Each row of a before or after table is a point. One or more steps were done to the points. Then noise was added and the rows were shuffled. The steps act on how far a point lies along the listed directions, d1 being the first. What was done? A step turns or swaps two directions, mirrors them in a line or flattens them onto one, adds a multiple of one to another, or multiplies one. Angles are multiples of 10 degrees, from the lower direction toward the higher: turns from -170 to 170, lines from 10 to 170 but not 90. Use the fewest steps. Two steps may share a direction if one is a turn and the other turns, adds or multiplies; they go together, in the order done. Otherwise the lowest direction goes first.

Directions:
(1): [35  6 51]
(2): [ -9 -60  13]
(3): [ 50 -15 -33]
Before (10 x 3):
[[-13  31  -6]
 [-54 -52 -34]
 [ 38  16  20]
 [-55  -6 -25]
 [ -9  41  -6]
 [-36  21 -29]
 [  5  20   2]
 [  5  12  43]
 [  1  11  -2]
 [-39 -33 -11]]
After (10 x 3):
[[  6  21   1]
 [-11  41  -9]
 [-56 -52 -37]
 [  2  13  39]
 [-42 -34 -15]
 [-38  22 -33]
 [-16  30 -10]
 [ 42  15  25]
 [  1  10  -2]
 [-62  -8 -31]]
Steps: add 0.3 times d3 to d1

Directions:
(1): [  5 -38  60  41  -1  -6  37  -8   1]
(2): [ 21  -4  20 -59  24 -47  23  22  -5]
Before (13 x 9):
[[  2 -13  35   9   8 -10  15   4   7]
 [-15   9 -32  29 -18  41 -28 -13   4]
 [-21  -6  -5  37 -20  25 -11  -6   9]
 [-15  -4 -16  31 -11  40 -13  -2  17]
 [ 12   4   5 -32  13 -27  11  10  -3]
 [  0 -32  51   4  -2 -26  32   2  -4]
 [ -2   2  14 -22   2 -20  13   6  12]
 [ 13   9   0 -32   8 -16   7  12  13]
 [ 14 -24  51 -11   4 -12  28  -1  -8]
 [ 11  -9  10 -21   9 -28  16   8  -2]
 [  9 -11  19  24   6  -2  13  -2   7]
 [-19  -1   5  58 -20  30  -6 -18  -1]
 [  8 -14  32   3   1  -6  31   4   5]]
After (13 x 9):
[[-11  -4  -1  38 -20  45 -17 -23  -2]
 [  0  16 -23  17   1  14 -16  -2   6]
 [  2 -14  23  37  -6   5  15 -10   2]
 [  7 -11  26  22  -3   2  19  -5  15]
 [ 14  11 -17 -62  14 -20  -6  18  -1]
 [  1  12 -24 -47  13  -5  -9  21  10]
 [-14   9  -7  26  -7  20 -17  -5  10]
 [-14  -5  16  22 -11   5  10  -7  16]
 [ -5  34 -44 -41   1  -4 -25   9  -7]
 [ -2 -15  11  37 -10   8   6  -9   1]
 [-28   0 -16  42 -29  33 -21 -19   0]
 [ -8  18 -28 -38   0  -6 -18  18   2]
 [-10   9 -13  26 -18  31  -2  -8   4]]
Steps: turn d1 and d2 by -120 degrees

Directions:
(1): [ 40 -12   4  13 -22  12   6  32  10  43   4 -16 -16  17]
(2): [ -1  14 -21  30  24  -4  -7  -5   6   5  60 -20  10  -1]
(3): [ 20 -37  27 -12 -12  -8  28 -33 -18 -13  22 -22  13  -1]
(4): [-32 -12 -25  33 -47 -10   0   5 -25  -8  -6 -16   1   5]
(5): [  6   6  -3   1 -14 -16 -28 -47 -15  44   1  21  -9 -11]
(6): [-12 -17   0 -34   5  -7 -40  19  -6  12  -1 -42   7 -27]
Before (8 x 14):
[[ -2 -44  24 -19  16   2  46  11  -9 -60  14 -45  27   9]
 [ -2 -10 -18  33 -24 -15  -2 -50 -21  32  24  16   0  10]
 [-32  13 -32  33  -5  -2   0  16   1  -6  29 -24   5   0]
 [-16   5  -8  11  30  21  14  28  20 -57  25 -44  35  -1]
 [-29 -24   1 -21  -1  10  29  31   2 -54 -15 -48  12  15]
 [ -9   8 -16   6  11  -8 -18  -4  -8  12  10  -9  11 -19]
 [  8  16 -23  25  10   8  12  16   6   4   9   6  -3   6]
 [-25   8 -29  21  17   2  16  -8  12 -35  -3  21   7  -2]]
After (8 x 14):
[[-10  -1 -24  24   9   5  22  -1  13 -25   1  12   4   3]
 [-29   8 -27  33  -7  -1   6  15   0  -8  32 -29   7   1]
 [ -3 -10 -17  31 -23 -15  -1 -52 -22  30  25  15   1  10]
 [  8   8 -17  21  11   7  19  10   3  -6  13   2   2   5]
 [-16  18 -19  19  28  25   1  40  27 -37  17 -35  27   2]
 [-34  -2 -15 -12   0  11   7  45  12 -32 -27 -32   1  15]
 [-16  -1  -7  -4  21   6   3  33   7 -22  -9 -14   8   7]
 [ -2  -1 -11   5   8  -8 -11  -4  -9  10  15 -16  13 -17]]
Steps: multiply d1 by 0.4; flatten d3 and d5 onto the line at 70 degrees

Directions:
(1): [ -3  29 -15  -5 -15   4   2   8 -12 -16  15  -8   1  26  -3  19 -28 -50
 -44 -21  -4  14  -4  19  -5  15 -12 -19  25 -10  -3  33]
(2): [ 44  37  22  -6  13  40 -11  13  10  13   7 -28 -14 -13  -3 -17  -9 -13
 -11  32 -14   9   4 -32   7 -24 -16 -20   3  -3  -1 -17]
(3): [ 24  18   8  15   1 -16   4 -24 -10  -9  28 -31  -1 -14   2  10  10  16
  11 -16   1  39  17  25 -13  -9   7  16  16   8  60  -3]
Before (12 x 32):
[[-13  -8 -15   4 -10 -23   6  -6  -5 -10   6  -1   0  12   3  21   0 -10
   -6 -26   6  15  -1  35 -10  16   9   8  15   7  14  19]
 [ -3  -4  -7  -2   0  -5   7  -2  -4  -2  -5  -5  -3  -2   2  -1   2   1
    6  -6   5   0   6   6  -2   2   2   1  -5   2   7   1]
 [-28 -16 -19   3  -9 -11   4   5  -2  -3  -2  25  11  15  -5   9  -6 -15
  -16 -12   2 -17 -13   7  -5  18   1  -6  -3  -6 -21  14]
 [ 13  20   1  -1   1  10  -2   2   0   4  13 -12  -5   1  -1  -2  -7  -9
   -7   3  -3  13   7   1  -3  -3  -1  -6  14  -1  18   0]
 [ 13   5  11   0   2  20  -3  14   3  13  -2  -8  -2 -14  -9  -4  -3   6
    3  12  -7  -2  -2 -12  -1  -3  -4 -10  -2   2  -2 -11]
 [-10   1  -1  -2  -2   5   1   5   5   1   1   7  -1   3   1  -3   2  -9
   -8  -2   4 -10  -5  -4   0   5  -1 -12   7  -5  -8   8]
 [  8   0   4   1  -3   0   2  -9   2   0   7 -10  -4  -6   0   3   6   0
    3  -5  -2   5  -6   5  -1  -4   6   4   4  -5   8   1]
 [-15 -13  -1  -7  -6   0  -6   3   1  -5  -7  13   5   7   2   3  -6  -4
   -4   0   3 -17   1 -12   1  10  -3   0 -11   3 -23   8]
 [-21  -8  -7  -5  -2   4  -8  21   0   7 -15  25  -2  12   0  -1   3  -1
    6   3   0 -16 -11  -5   5   5  -4  -7 -13  -1 -37   2]
 [ 20   9  10  -4   9  10  -9   5   8   8  -1  -6  -9  -4  -7 -10   4   4
    2  14   3   2  -1 -12   9  -8  -4  -2  -2  -6  -2  -2]
 [ -5  31 -17  -4 -10   4   3  12  -5 -17  12  -7   9  29  -4  15 -34 -45
  -50 -24  -6   8  -6   9  -6  19 -11 -23  24  -7 -11  36]
 [ 12  12   1  -3   5  21  -2  13   6  13  -8  -2  -6   3   1  -5   0 -11
   -3  14   0  -4  -7  -4   2   0  -4  -7   0  -9 -11  -3]]
After (12 x 32):
[[ 27  16  12  -7  10  19 -11  11  11  10  -1 -10 -11  -2  -8 -13  -2  -6
   -6  20   0   2  -2 -20  12 -11 -10 -10   0  -7  -8  -1]
 [ -7  -4 -10  -5  -1  -5   9   0  -5  -4  -7  -1  -1   2   1   1  -2  -6
    1  -9   6  -2   3   8  -2   7  -1  -1  -5   1   1   5]
 [ 25  16  11   0  12  23  -4   7   8  16  -3 -12  -9  -8   2 -11   7   3
    7  21  -1   3  -1  -7   1  -9  -2  -3   0  -5   3 -14]
 [-12 -15   2   6   5  -8  -7   4   2  10  -9  17  -2  -7   3  -4  21  33
   34   4   3  -4   0   1   1  -4   7  13 -18   9  -7 -13]
 [ -2  -3   6   4   3  -2   2  -5   4   3   6  -1   0 -10   3  -5  14  11
   10  -1   6  -2   3  -2  -3  -1   5  -1   3   0  11  -4]
 [-22 -31 -11  17  -2 -35   9 -18  -3  -2   5  17  14  -8  -2   8  19  31
   23 -16   9  -2   0  18 -13   7  18  22 -10   7  20  -5]
 [ 24  18   9  18   8 -19   6 -25  -3  -9  26 -33   8 -16   0   4   9  29
   11 -17   0  38  18  16 -15  -8  10  16  13  12  60  -5]
 [ 20  12  15  -3   3  30  -5  17   5  16  -2 -13  -5 -13 -10  -8  -7  -1
   -4  18 -10  -2  -2 -19   1  -7  -9 -17   0  -1  -7 -12]
 [ 19  26   4  -2   3  18  -5   5   1   5  14 -13  -7   0  -1  -3  -9 -14
  -12   7  -5  14   8  -4  -1  -6  -4 -11  15  -2  15  -1]
 [-24 -20 -20   7 -13 -37  10 -13  -7 -14   5   7   4  13   4  25   5  -2
    1 -34  10  16   0  45 -13  23  15  16  15   9  19  20]
 [ -9 -20   4   1  -1 -11  -3 -10   1  -5  -3   9   5  -7   6   2   8  21
   18   0   7 -10  10  -7  -3   4   6  15 -16   9   0  -4]
 [  5   2   1  -3  -6   5   3  -3   2  -2   4  -6  -4   1  -1   5  -2 -12
   -7  -6  -3   0  -9   3   1   0   2  -2   5  -8  -4   7]]
Steps: swap d1 and d3; multiply d2 by 1.6

Directions:
(1): [  0  31  12  22 -22  27   6 -38  15 -18  -8  -6  -1  15  -5  20  13  -8
   6 -18  17 -22  21   4  -2  26   6  23  19 -26  14 -13   3  -2 -19   1
   2 -10 -18  10  17  12  32 -13  -2 -25 -11   2  15 -19  10  13  13  -9
   7  -4   0 -22  -8  -1  -3   3  29   6]
(2): [-36   8 -10   7 -16  -7 -28   4   2   2 -37  13  -2   3  30  -2 -16   1
   1   2 -26  10  11   4   9  14  24  13  11   5  13   4  -4   0   4   3
  22  19  -1 -29   4   4  -5   4 -11  14  -2  -4  23  -7   7 -10  19  16
  -5 -17  60  -3  25 -16   5   5  -5   5]
(3): [-19 -16 -34   5 -19   1  -8 -13   5  -5  22   8   6   6  21 -58 -27   9
  19   0  -6  -7   5  -5 -22  11  12   3  -2 -28   3   6  11 -11  16  17
 -11  -6  -9  -3  -8  11  -8  17 -13 -36  11   1  -1   5   8  27 -12 -16
  21   3  -4  11  -7  24 -16  14 -11  -8]
Before (10 x 64):
[[ -1  -1  -9   2 -11  10  20 -20   9 -18  19  -7   5   0  -5 -12  -1  -2
   11  -8  12 -19  -2 -14  -8   8  -9   4   7 -24  -3 -13   7  -6  -2   3
   -6 -17 -14   9  -1   9   3  -1  -5 -32   2   4   5  -2   5  20 -11 -19
    6  11 -27 -11 -17  19  -4  -3   8  -8]
 [ 44 -18  30 -29  44  -8  31  36 -18  25  22 -24   2 -23 -52  37  27  -1
  -21   8  18  12 -40   4   7 -38 -29 -26 -15  32 -24  -3  -7  10  -3 -12
   -9  -7  11  23  -9 -22 -11  -3  17  30   6   0 -27  16 -22 -18 -16   6
  -14  17 -53   4  -4 -20   8 -21 -17   1]
 [  4  -8   3  -5  13 -16 -12  26 -10  18 -28   3  -3  -9  23  19  -3   5
  -13  11 -19  28 -13  11  24 -14   2  -1  -2  33  -1   9   0  14   5 -13
   14  28  16 -21   1  -5 -16   1   0  34  -3   2  19  -1   5 -28   3  16
  -18  -7  36   3  26 -12  17 -10  -9   9]
 [ -9   2  10   0   6  -1 -25   3  -4   7 -27   2  -6  -1   4  14   5   4
    2  -6  -5   2   3   1  14   3   0  10   6  13   4   8  -5   6 -13 -12
   18   3   1 -23   9  -1   5   0   3  15  -4  -2   4  -1   6 -22  14  19
  -15  -7  28  -8  13 -20   5   0   2   3]
 [-11 -24 -15 -20  17 -21 -12  43 -16  16   0   0  -4 -12   0 -12 -20   8
   -3  18 -29  23 -13  10   8 -11  -5 -21 -14  32  -7   7 -10   8  22   2
   -1  18  20 -28 -14 -21 -32  19   7  35   9  -4  -8  16  -8 -22   1  24
  -15   2  27   9  22  -7   5  -6 -25  -1]
 [-28   3  -7   1 -10 -10 -32   6   5   6 -27  10  -5   7  35 -10 -23  -6
    1  10 -22  11   0   4  -1   3  17   3   1   7  12   2  -4  -6   7   3
   26  18   3 -20  -5   3  -5  14  -3  22   4  -2  22  -4   2 -10  16  19
    3 -17  51   4  27 -12   5  17  -6   5]
 [ 28  11  22  -7  20  -5   7   6   3   3  -4 -12  -1   1 -19  25  24 -11
   -4   5  10  -2  -7  -5   9 -17 -13  -6  -1  23  -7  -4  -7  -4  -6  -8
   -1  -8   3   3   3   3   5 -19  10  19 -10  13  -8  -5  -9 -13   5  11
  -17   1 -12  -7   9 -10  12 -16  12   8]
 [ 19 -28  -7 -20  18 -12   9  31  -7   5  37  -7   5  -5  -9 -21  -9   1
   -6  11   3   8 -16  -2  -1  -8 -15 -29 -16  17 -11   2  -6  -2  10   0
   -8 -10   4   2 -16 -18 -17  10  -4  -3   6   0 -16  17 -11  -3  -7   8
    1   9 -29  22 -13  14  -3  -4 -15 -16]
 [ 27 -11  10  -4  23   2  21   1  -6   0  36  -5   1 -13 -24  -5   9   3
    4   8  22  -4  -4   5 -11 -12 -16  -6  -8  -9 -16  -2  13   4  -4   2
   -8 -20   7  19  -7  -1 -14   3  11 -11   6   8 -20  12  -5   8 -15 -16
    8  14 -50   7 -17  13  -2  -5   2  -8]
 [ 34 -17  -1 -21  30 -12  15  17  -7   3  41 -16   0 -15 -14 -20  12  -4
   -1   7  18  -4 -14  -7   1 -25 -18 -25 -13   9 -27  -5   5   3   3   0
  -20 -18   7  12 -21  -9  -7   0   9  11   9  -5 -17  18  -5  10 -29 -17
   10  18 -53  16 -16  20 -12   4 -10  -7]]
After (10 x 64):
[[-15 -24 -31  -1  -7 -14 -19  14  -5  12  -5  14   3  -2  44 -42 -31  14
    7  10 -26  24  -9   8  -2  -3  14   1  -4   4  -1  15  10   3  21   2
    3  25   6 -23  -5   9 -23  18 -10  -4   7   4  18   5  13   1 -11  -1
    1  -4  32  15  18  15   4   2 -21  -1]
 [ 29  -6  -8  -5  10   3  16  -8   3  -6  47 -17   2  -3  -8 -29   8  -5
   11  -1  24 -18  -1  -9 -10  -5  -9 -12  -3 -17 -17  -9  11  -1  -3   9
  -22 -27  -6  18 -11   5   8   0   1 -20   9  -5  -9   8   4  30 -27 -25
   20  15 -50   7 -26  30 -24  11   1 -10]
 [ 13  11  16  -1   4  12  27  -6   4 -12   4 -12  -3  -3 -20  32  18  -8
    0  -7  16 -13  -7  -9   9  -3 -19   3   3  -3  -2 -19   0   2 -16 -10
    5 -12  -5  12   7  -2  10 -17   5  -5  -8   7   8  -5  -2  -1  -1 -10
   -7  13 -25 -18 -14  -1   9 -15  17  -2]
 [ 13 -45 -25 -23  19  -7  17  18 -13  20  55 -12  10 -17 -16 -46 -12  12
    4  12  10   4 -33  -4 -28 -22 -13 -24 -20  -4 -22   7   6  -5  23  15
  -27 -11   4  19 -22  -7 -26  26  -2 -23  23   2 -30  24 -12  21 -33 -18
   15  20 -61  24 -14  15 -16   0 -37 -13]
 [-29   7 -10   4 -21  -5 -31  -4   8   0 -25  10  -6  11  38 -13 -23  -9
    5   7 -19   6   5   6  -4  10  20  10   5  -5  15   0   1  -8   6   4
   28  16  -1 -20   0   9   5  11  -1  13   4  -3  28 -10   4  -3  19  15
    6 -20  51   2  24  -8   2  18  -2   5]
 [ 26  -4   9  -2  18   8  21  -8  -2  -4  35  -3   3  -9 -24  -4   9   4
    8   3  26 -12   1   6 -12  -6 -15   0  -4 -17 -13  -4  14   3  -8   2
   -9 -24   4  21  -5   3 -10  -2  12 -17   4   9 -17   8  -1  11 -13 -17
   13  11 -52   1 -18  13  -3  -4  10  -7]
 [ 16 -18  -8 -17  19 -20  -2  19  -2  14  17  -2   3  -3  -5 -24  -3  -2
    5  16   2   6 -17 -11  -4 -22 -10 -19 -14  21 -13   8  -1  -8  16   3
   -9  -4   6  -4 -11   3 -19  -2   3  11   3  12 -15   9  -8  -5 -11   8
   -7   6 -14  15  11   6   2  -8 -13   2]
 [-35 -18 -43   1 -18   3 -16  -3   2  -4  17   4   7   6  20 -58 -39  10
   22   4 -24  -1  11   8 -18  22  14   1  -1 -21   5   3   4  -4  23  22
  -14   5  -5 -25  -8   4 -17  29 -10 -23  10   1   3   4  12  19   0   1
   12   4  22   5   9  17 -16  15 -15  -6]
 [-16 -15  -8  -7   6  -9 -34  10  -7  10 -15   7  -4  -1  14 -16 -10   6
    5   2 -16   3  -4  -2   8  -5   1   5  -2  14   0  14  -6   1  -2  -7
   14   4   3 -25   2  -1 -12  13  -3  12   4  -4  -3   7   7 -14   5  17
   -9  -3  26   3  12 -10   3   3 -14  -1]
 [ 12 -14 -13  -3  -8   5   9  -3   9 -13  40  -4   4  13   0 -37 -12   0
    6  -6  11 -11   4   0 -15  18  -6 -10   0 -17   2  -5   0 -11   5  14
  -11 -19 -12   9  -6  -5   2   8 -13 -41   3  -1  -6   3   2  20  -5  -8
   17   9 -31   9 -23  25 -13   7   0 -16]]
Steps: turn d1 and d3 by -90 degrees
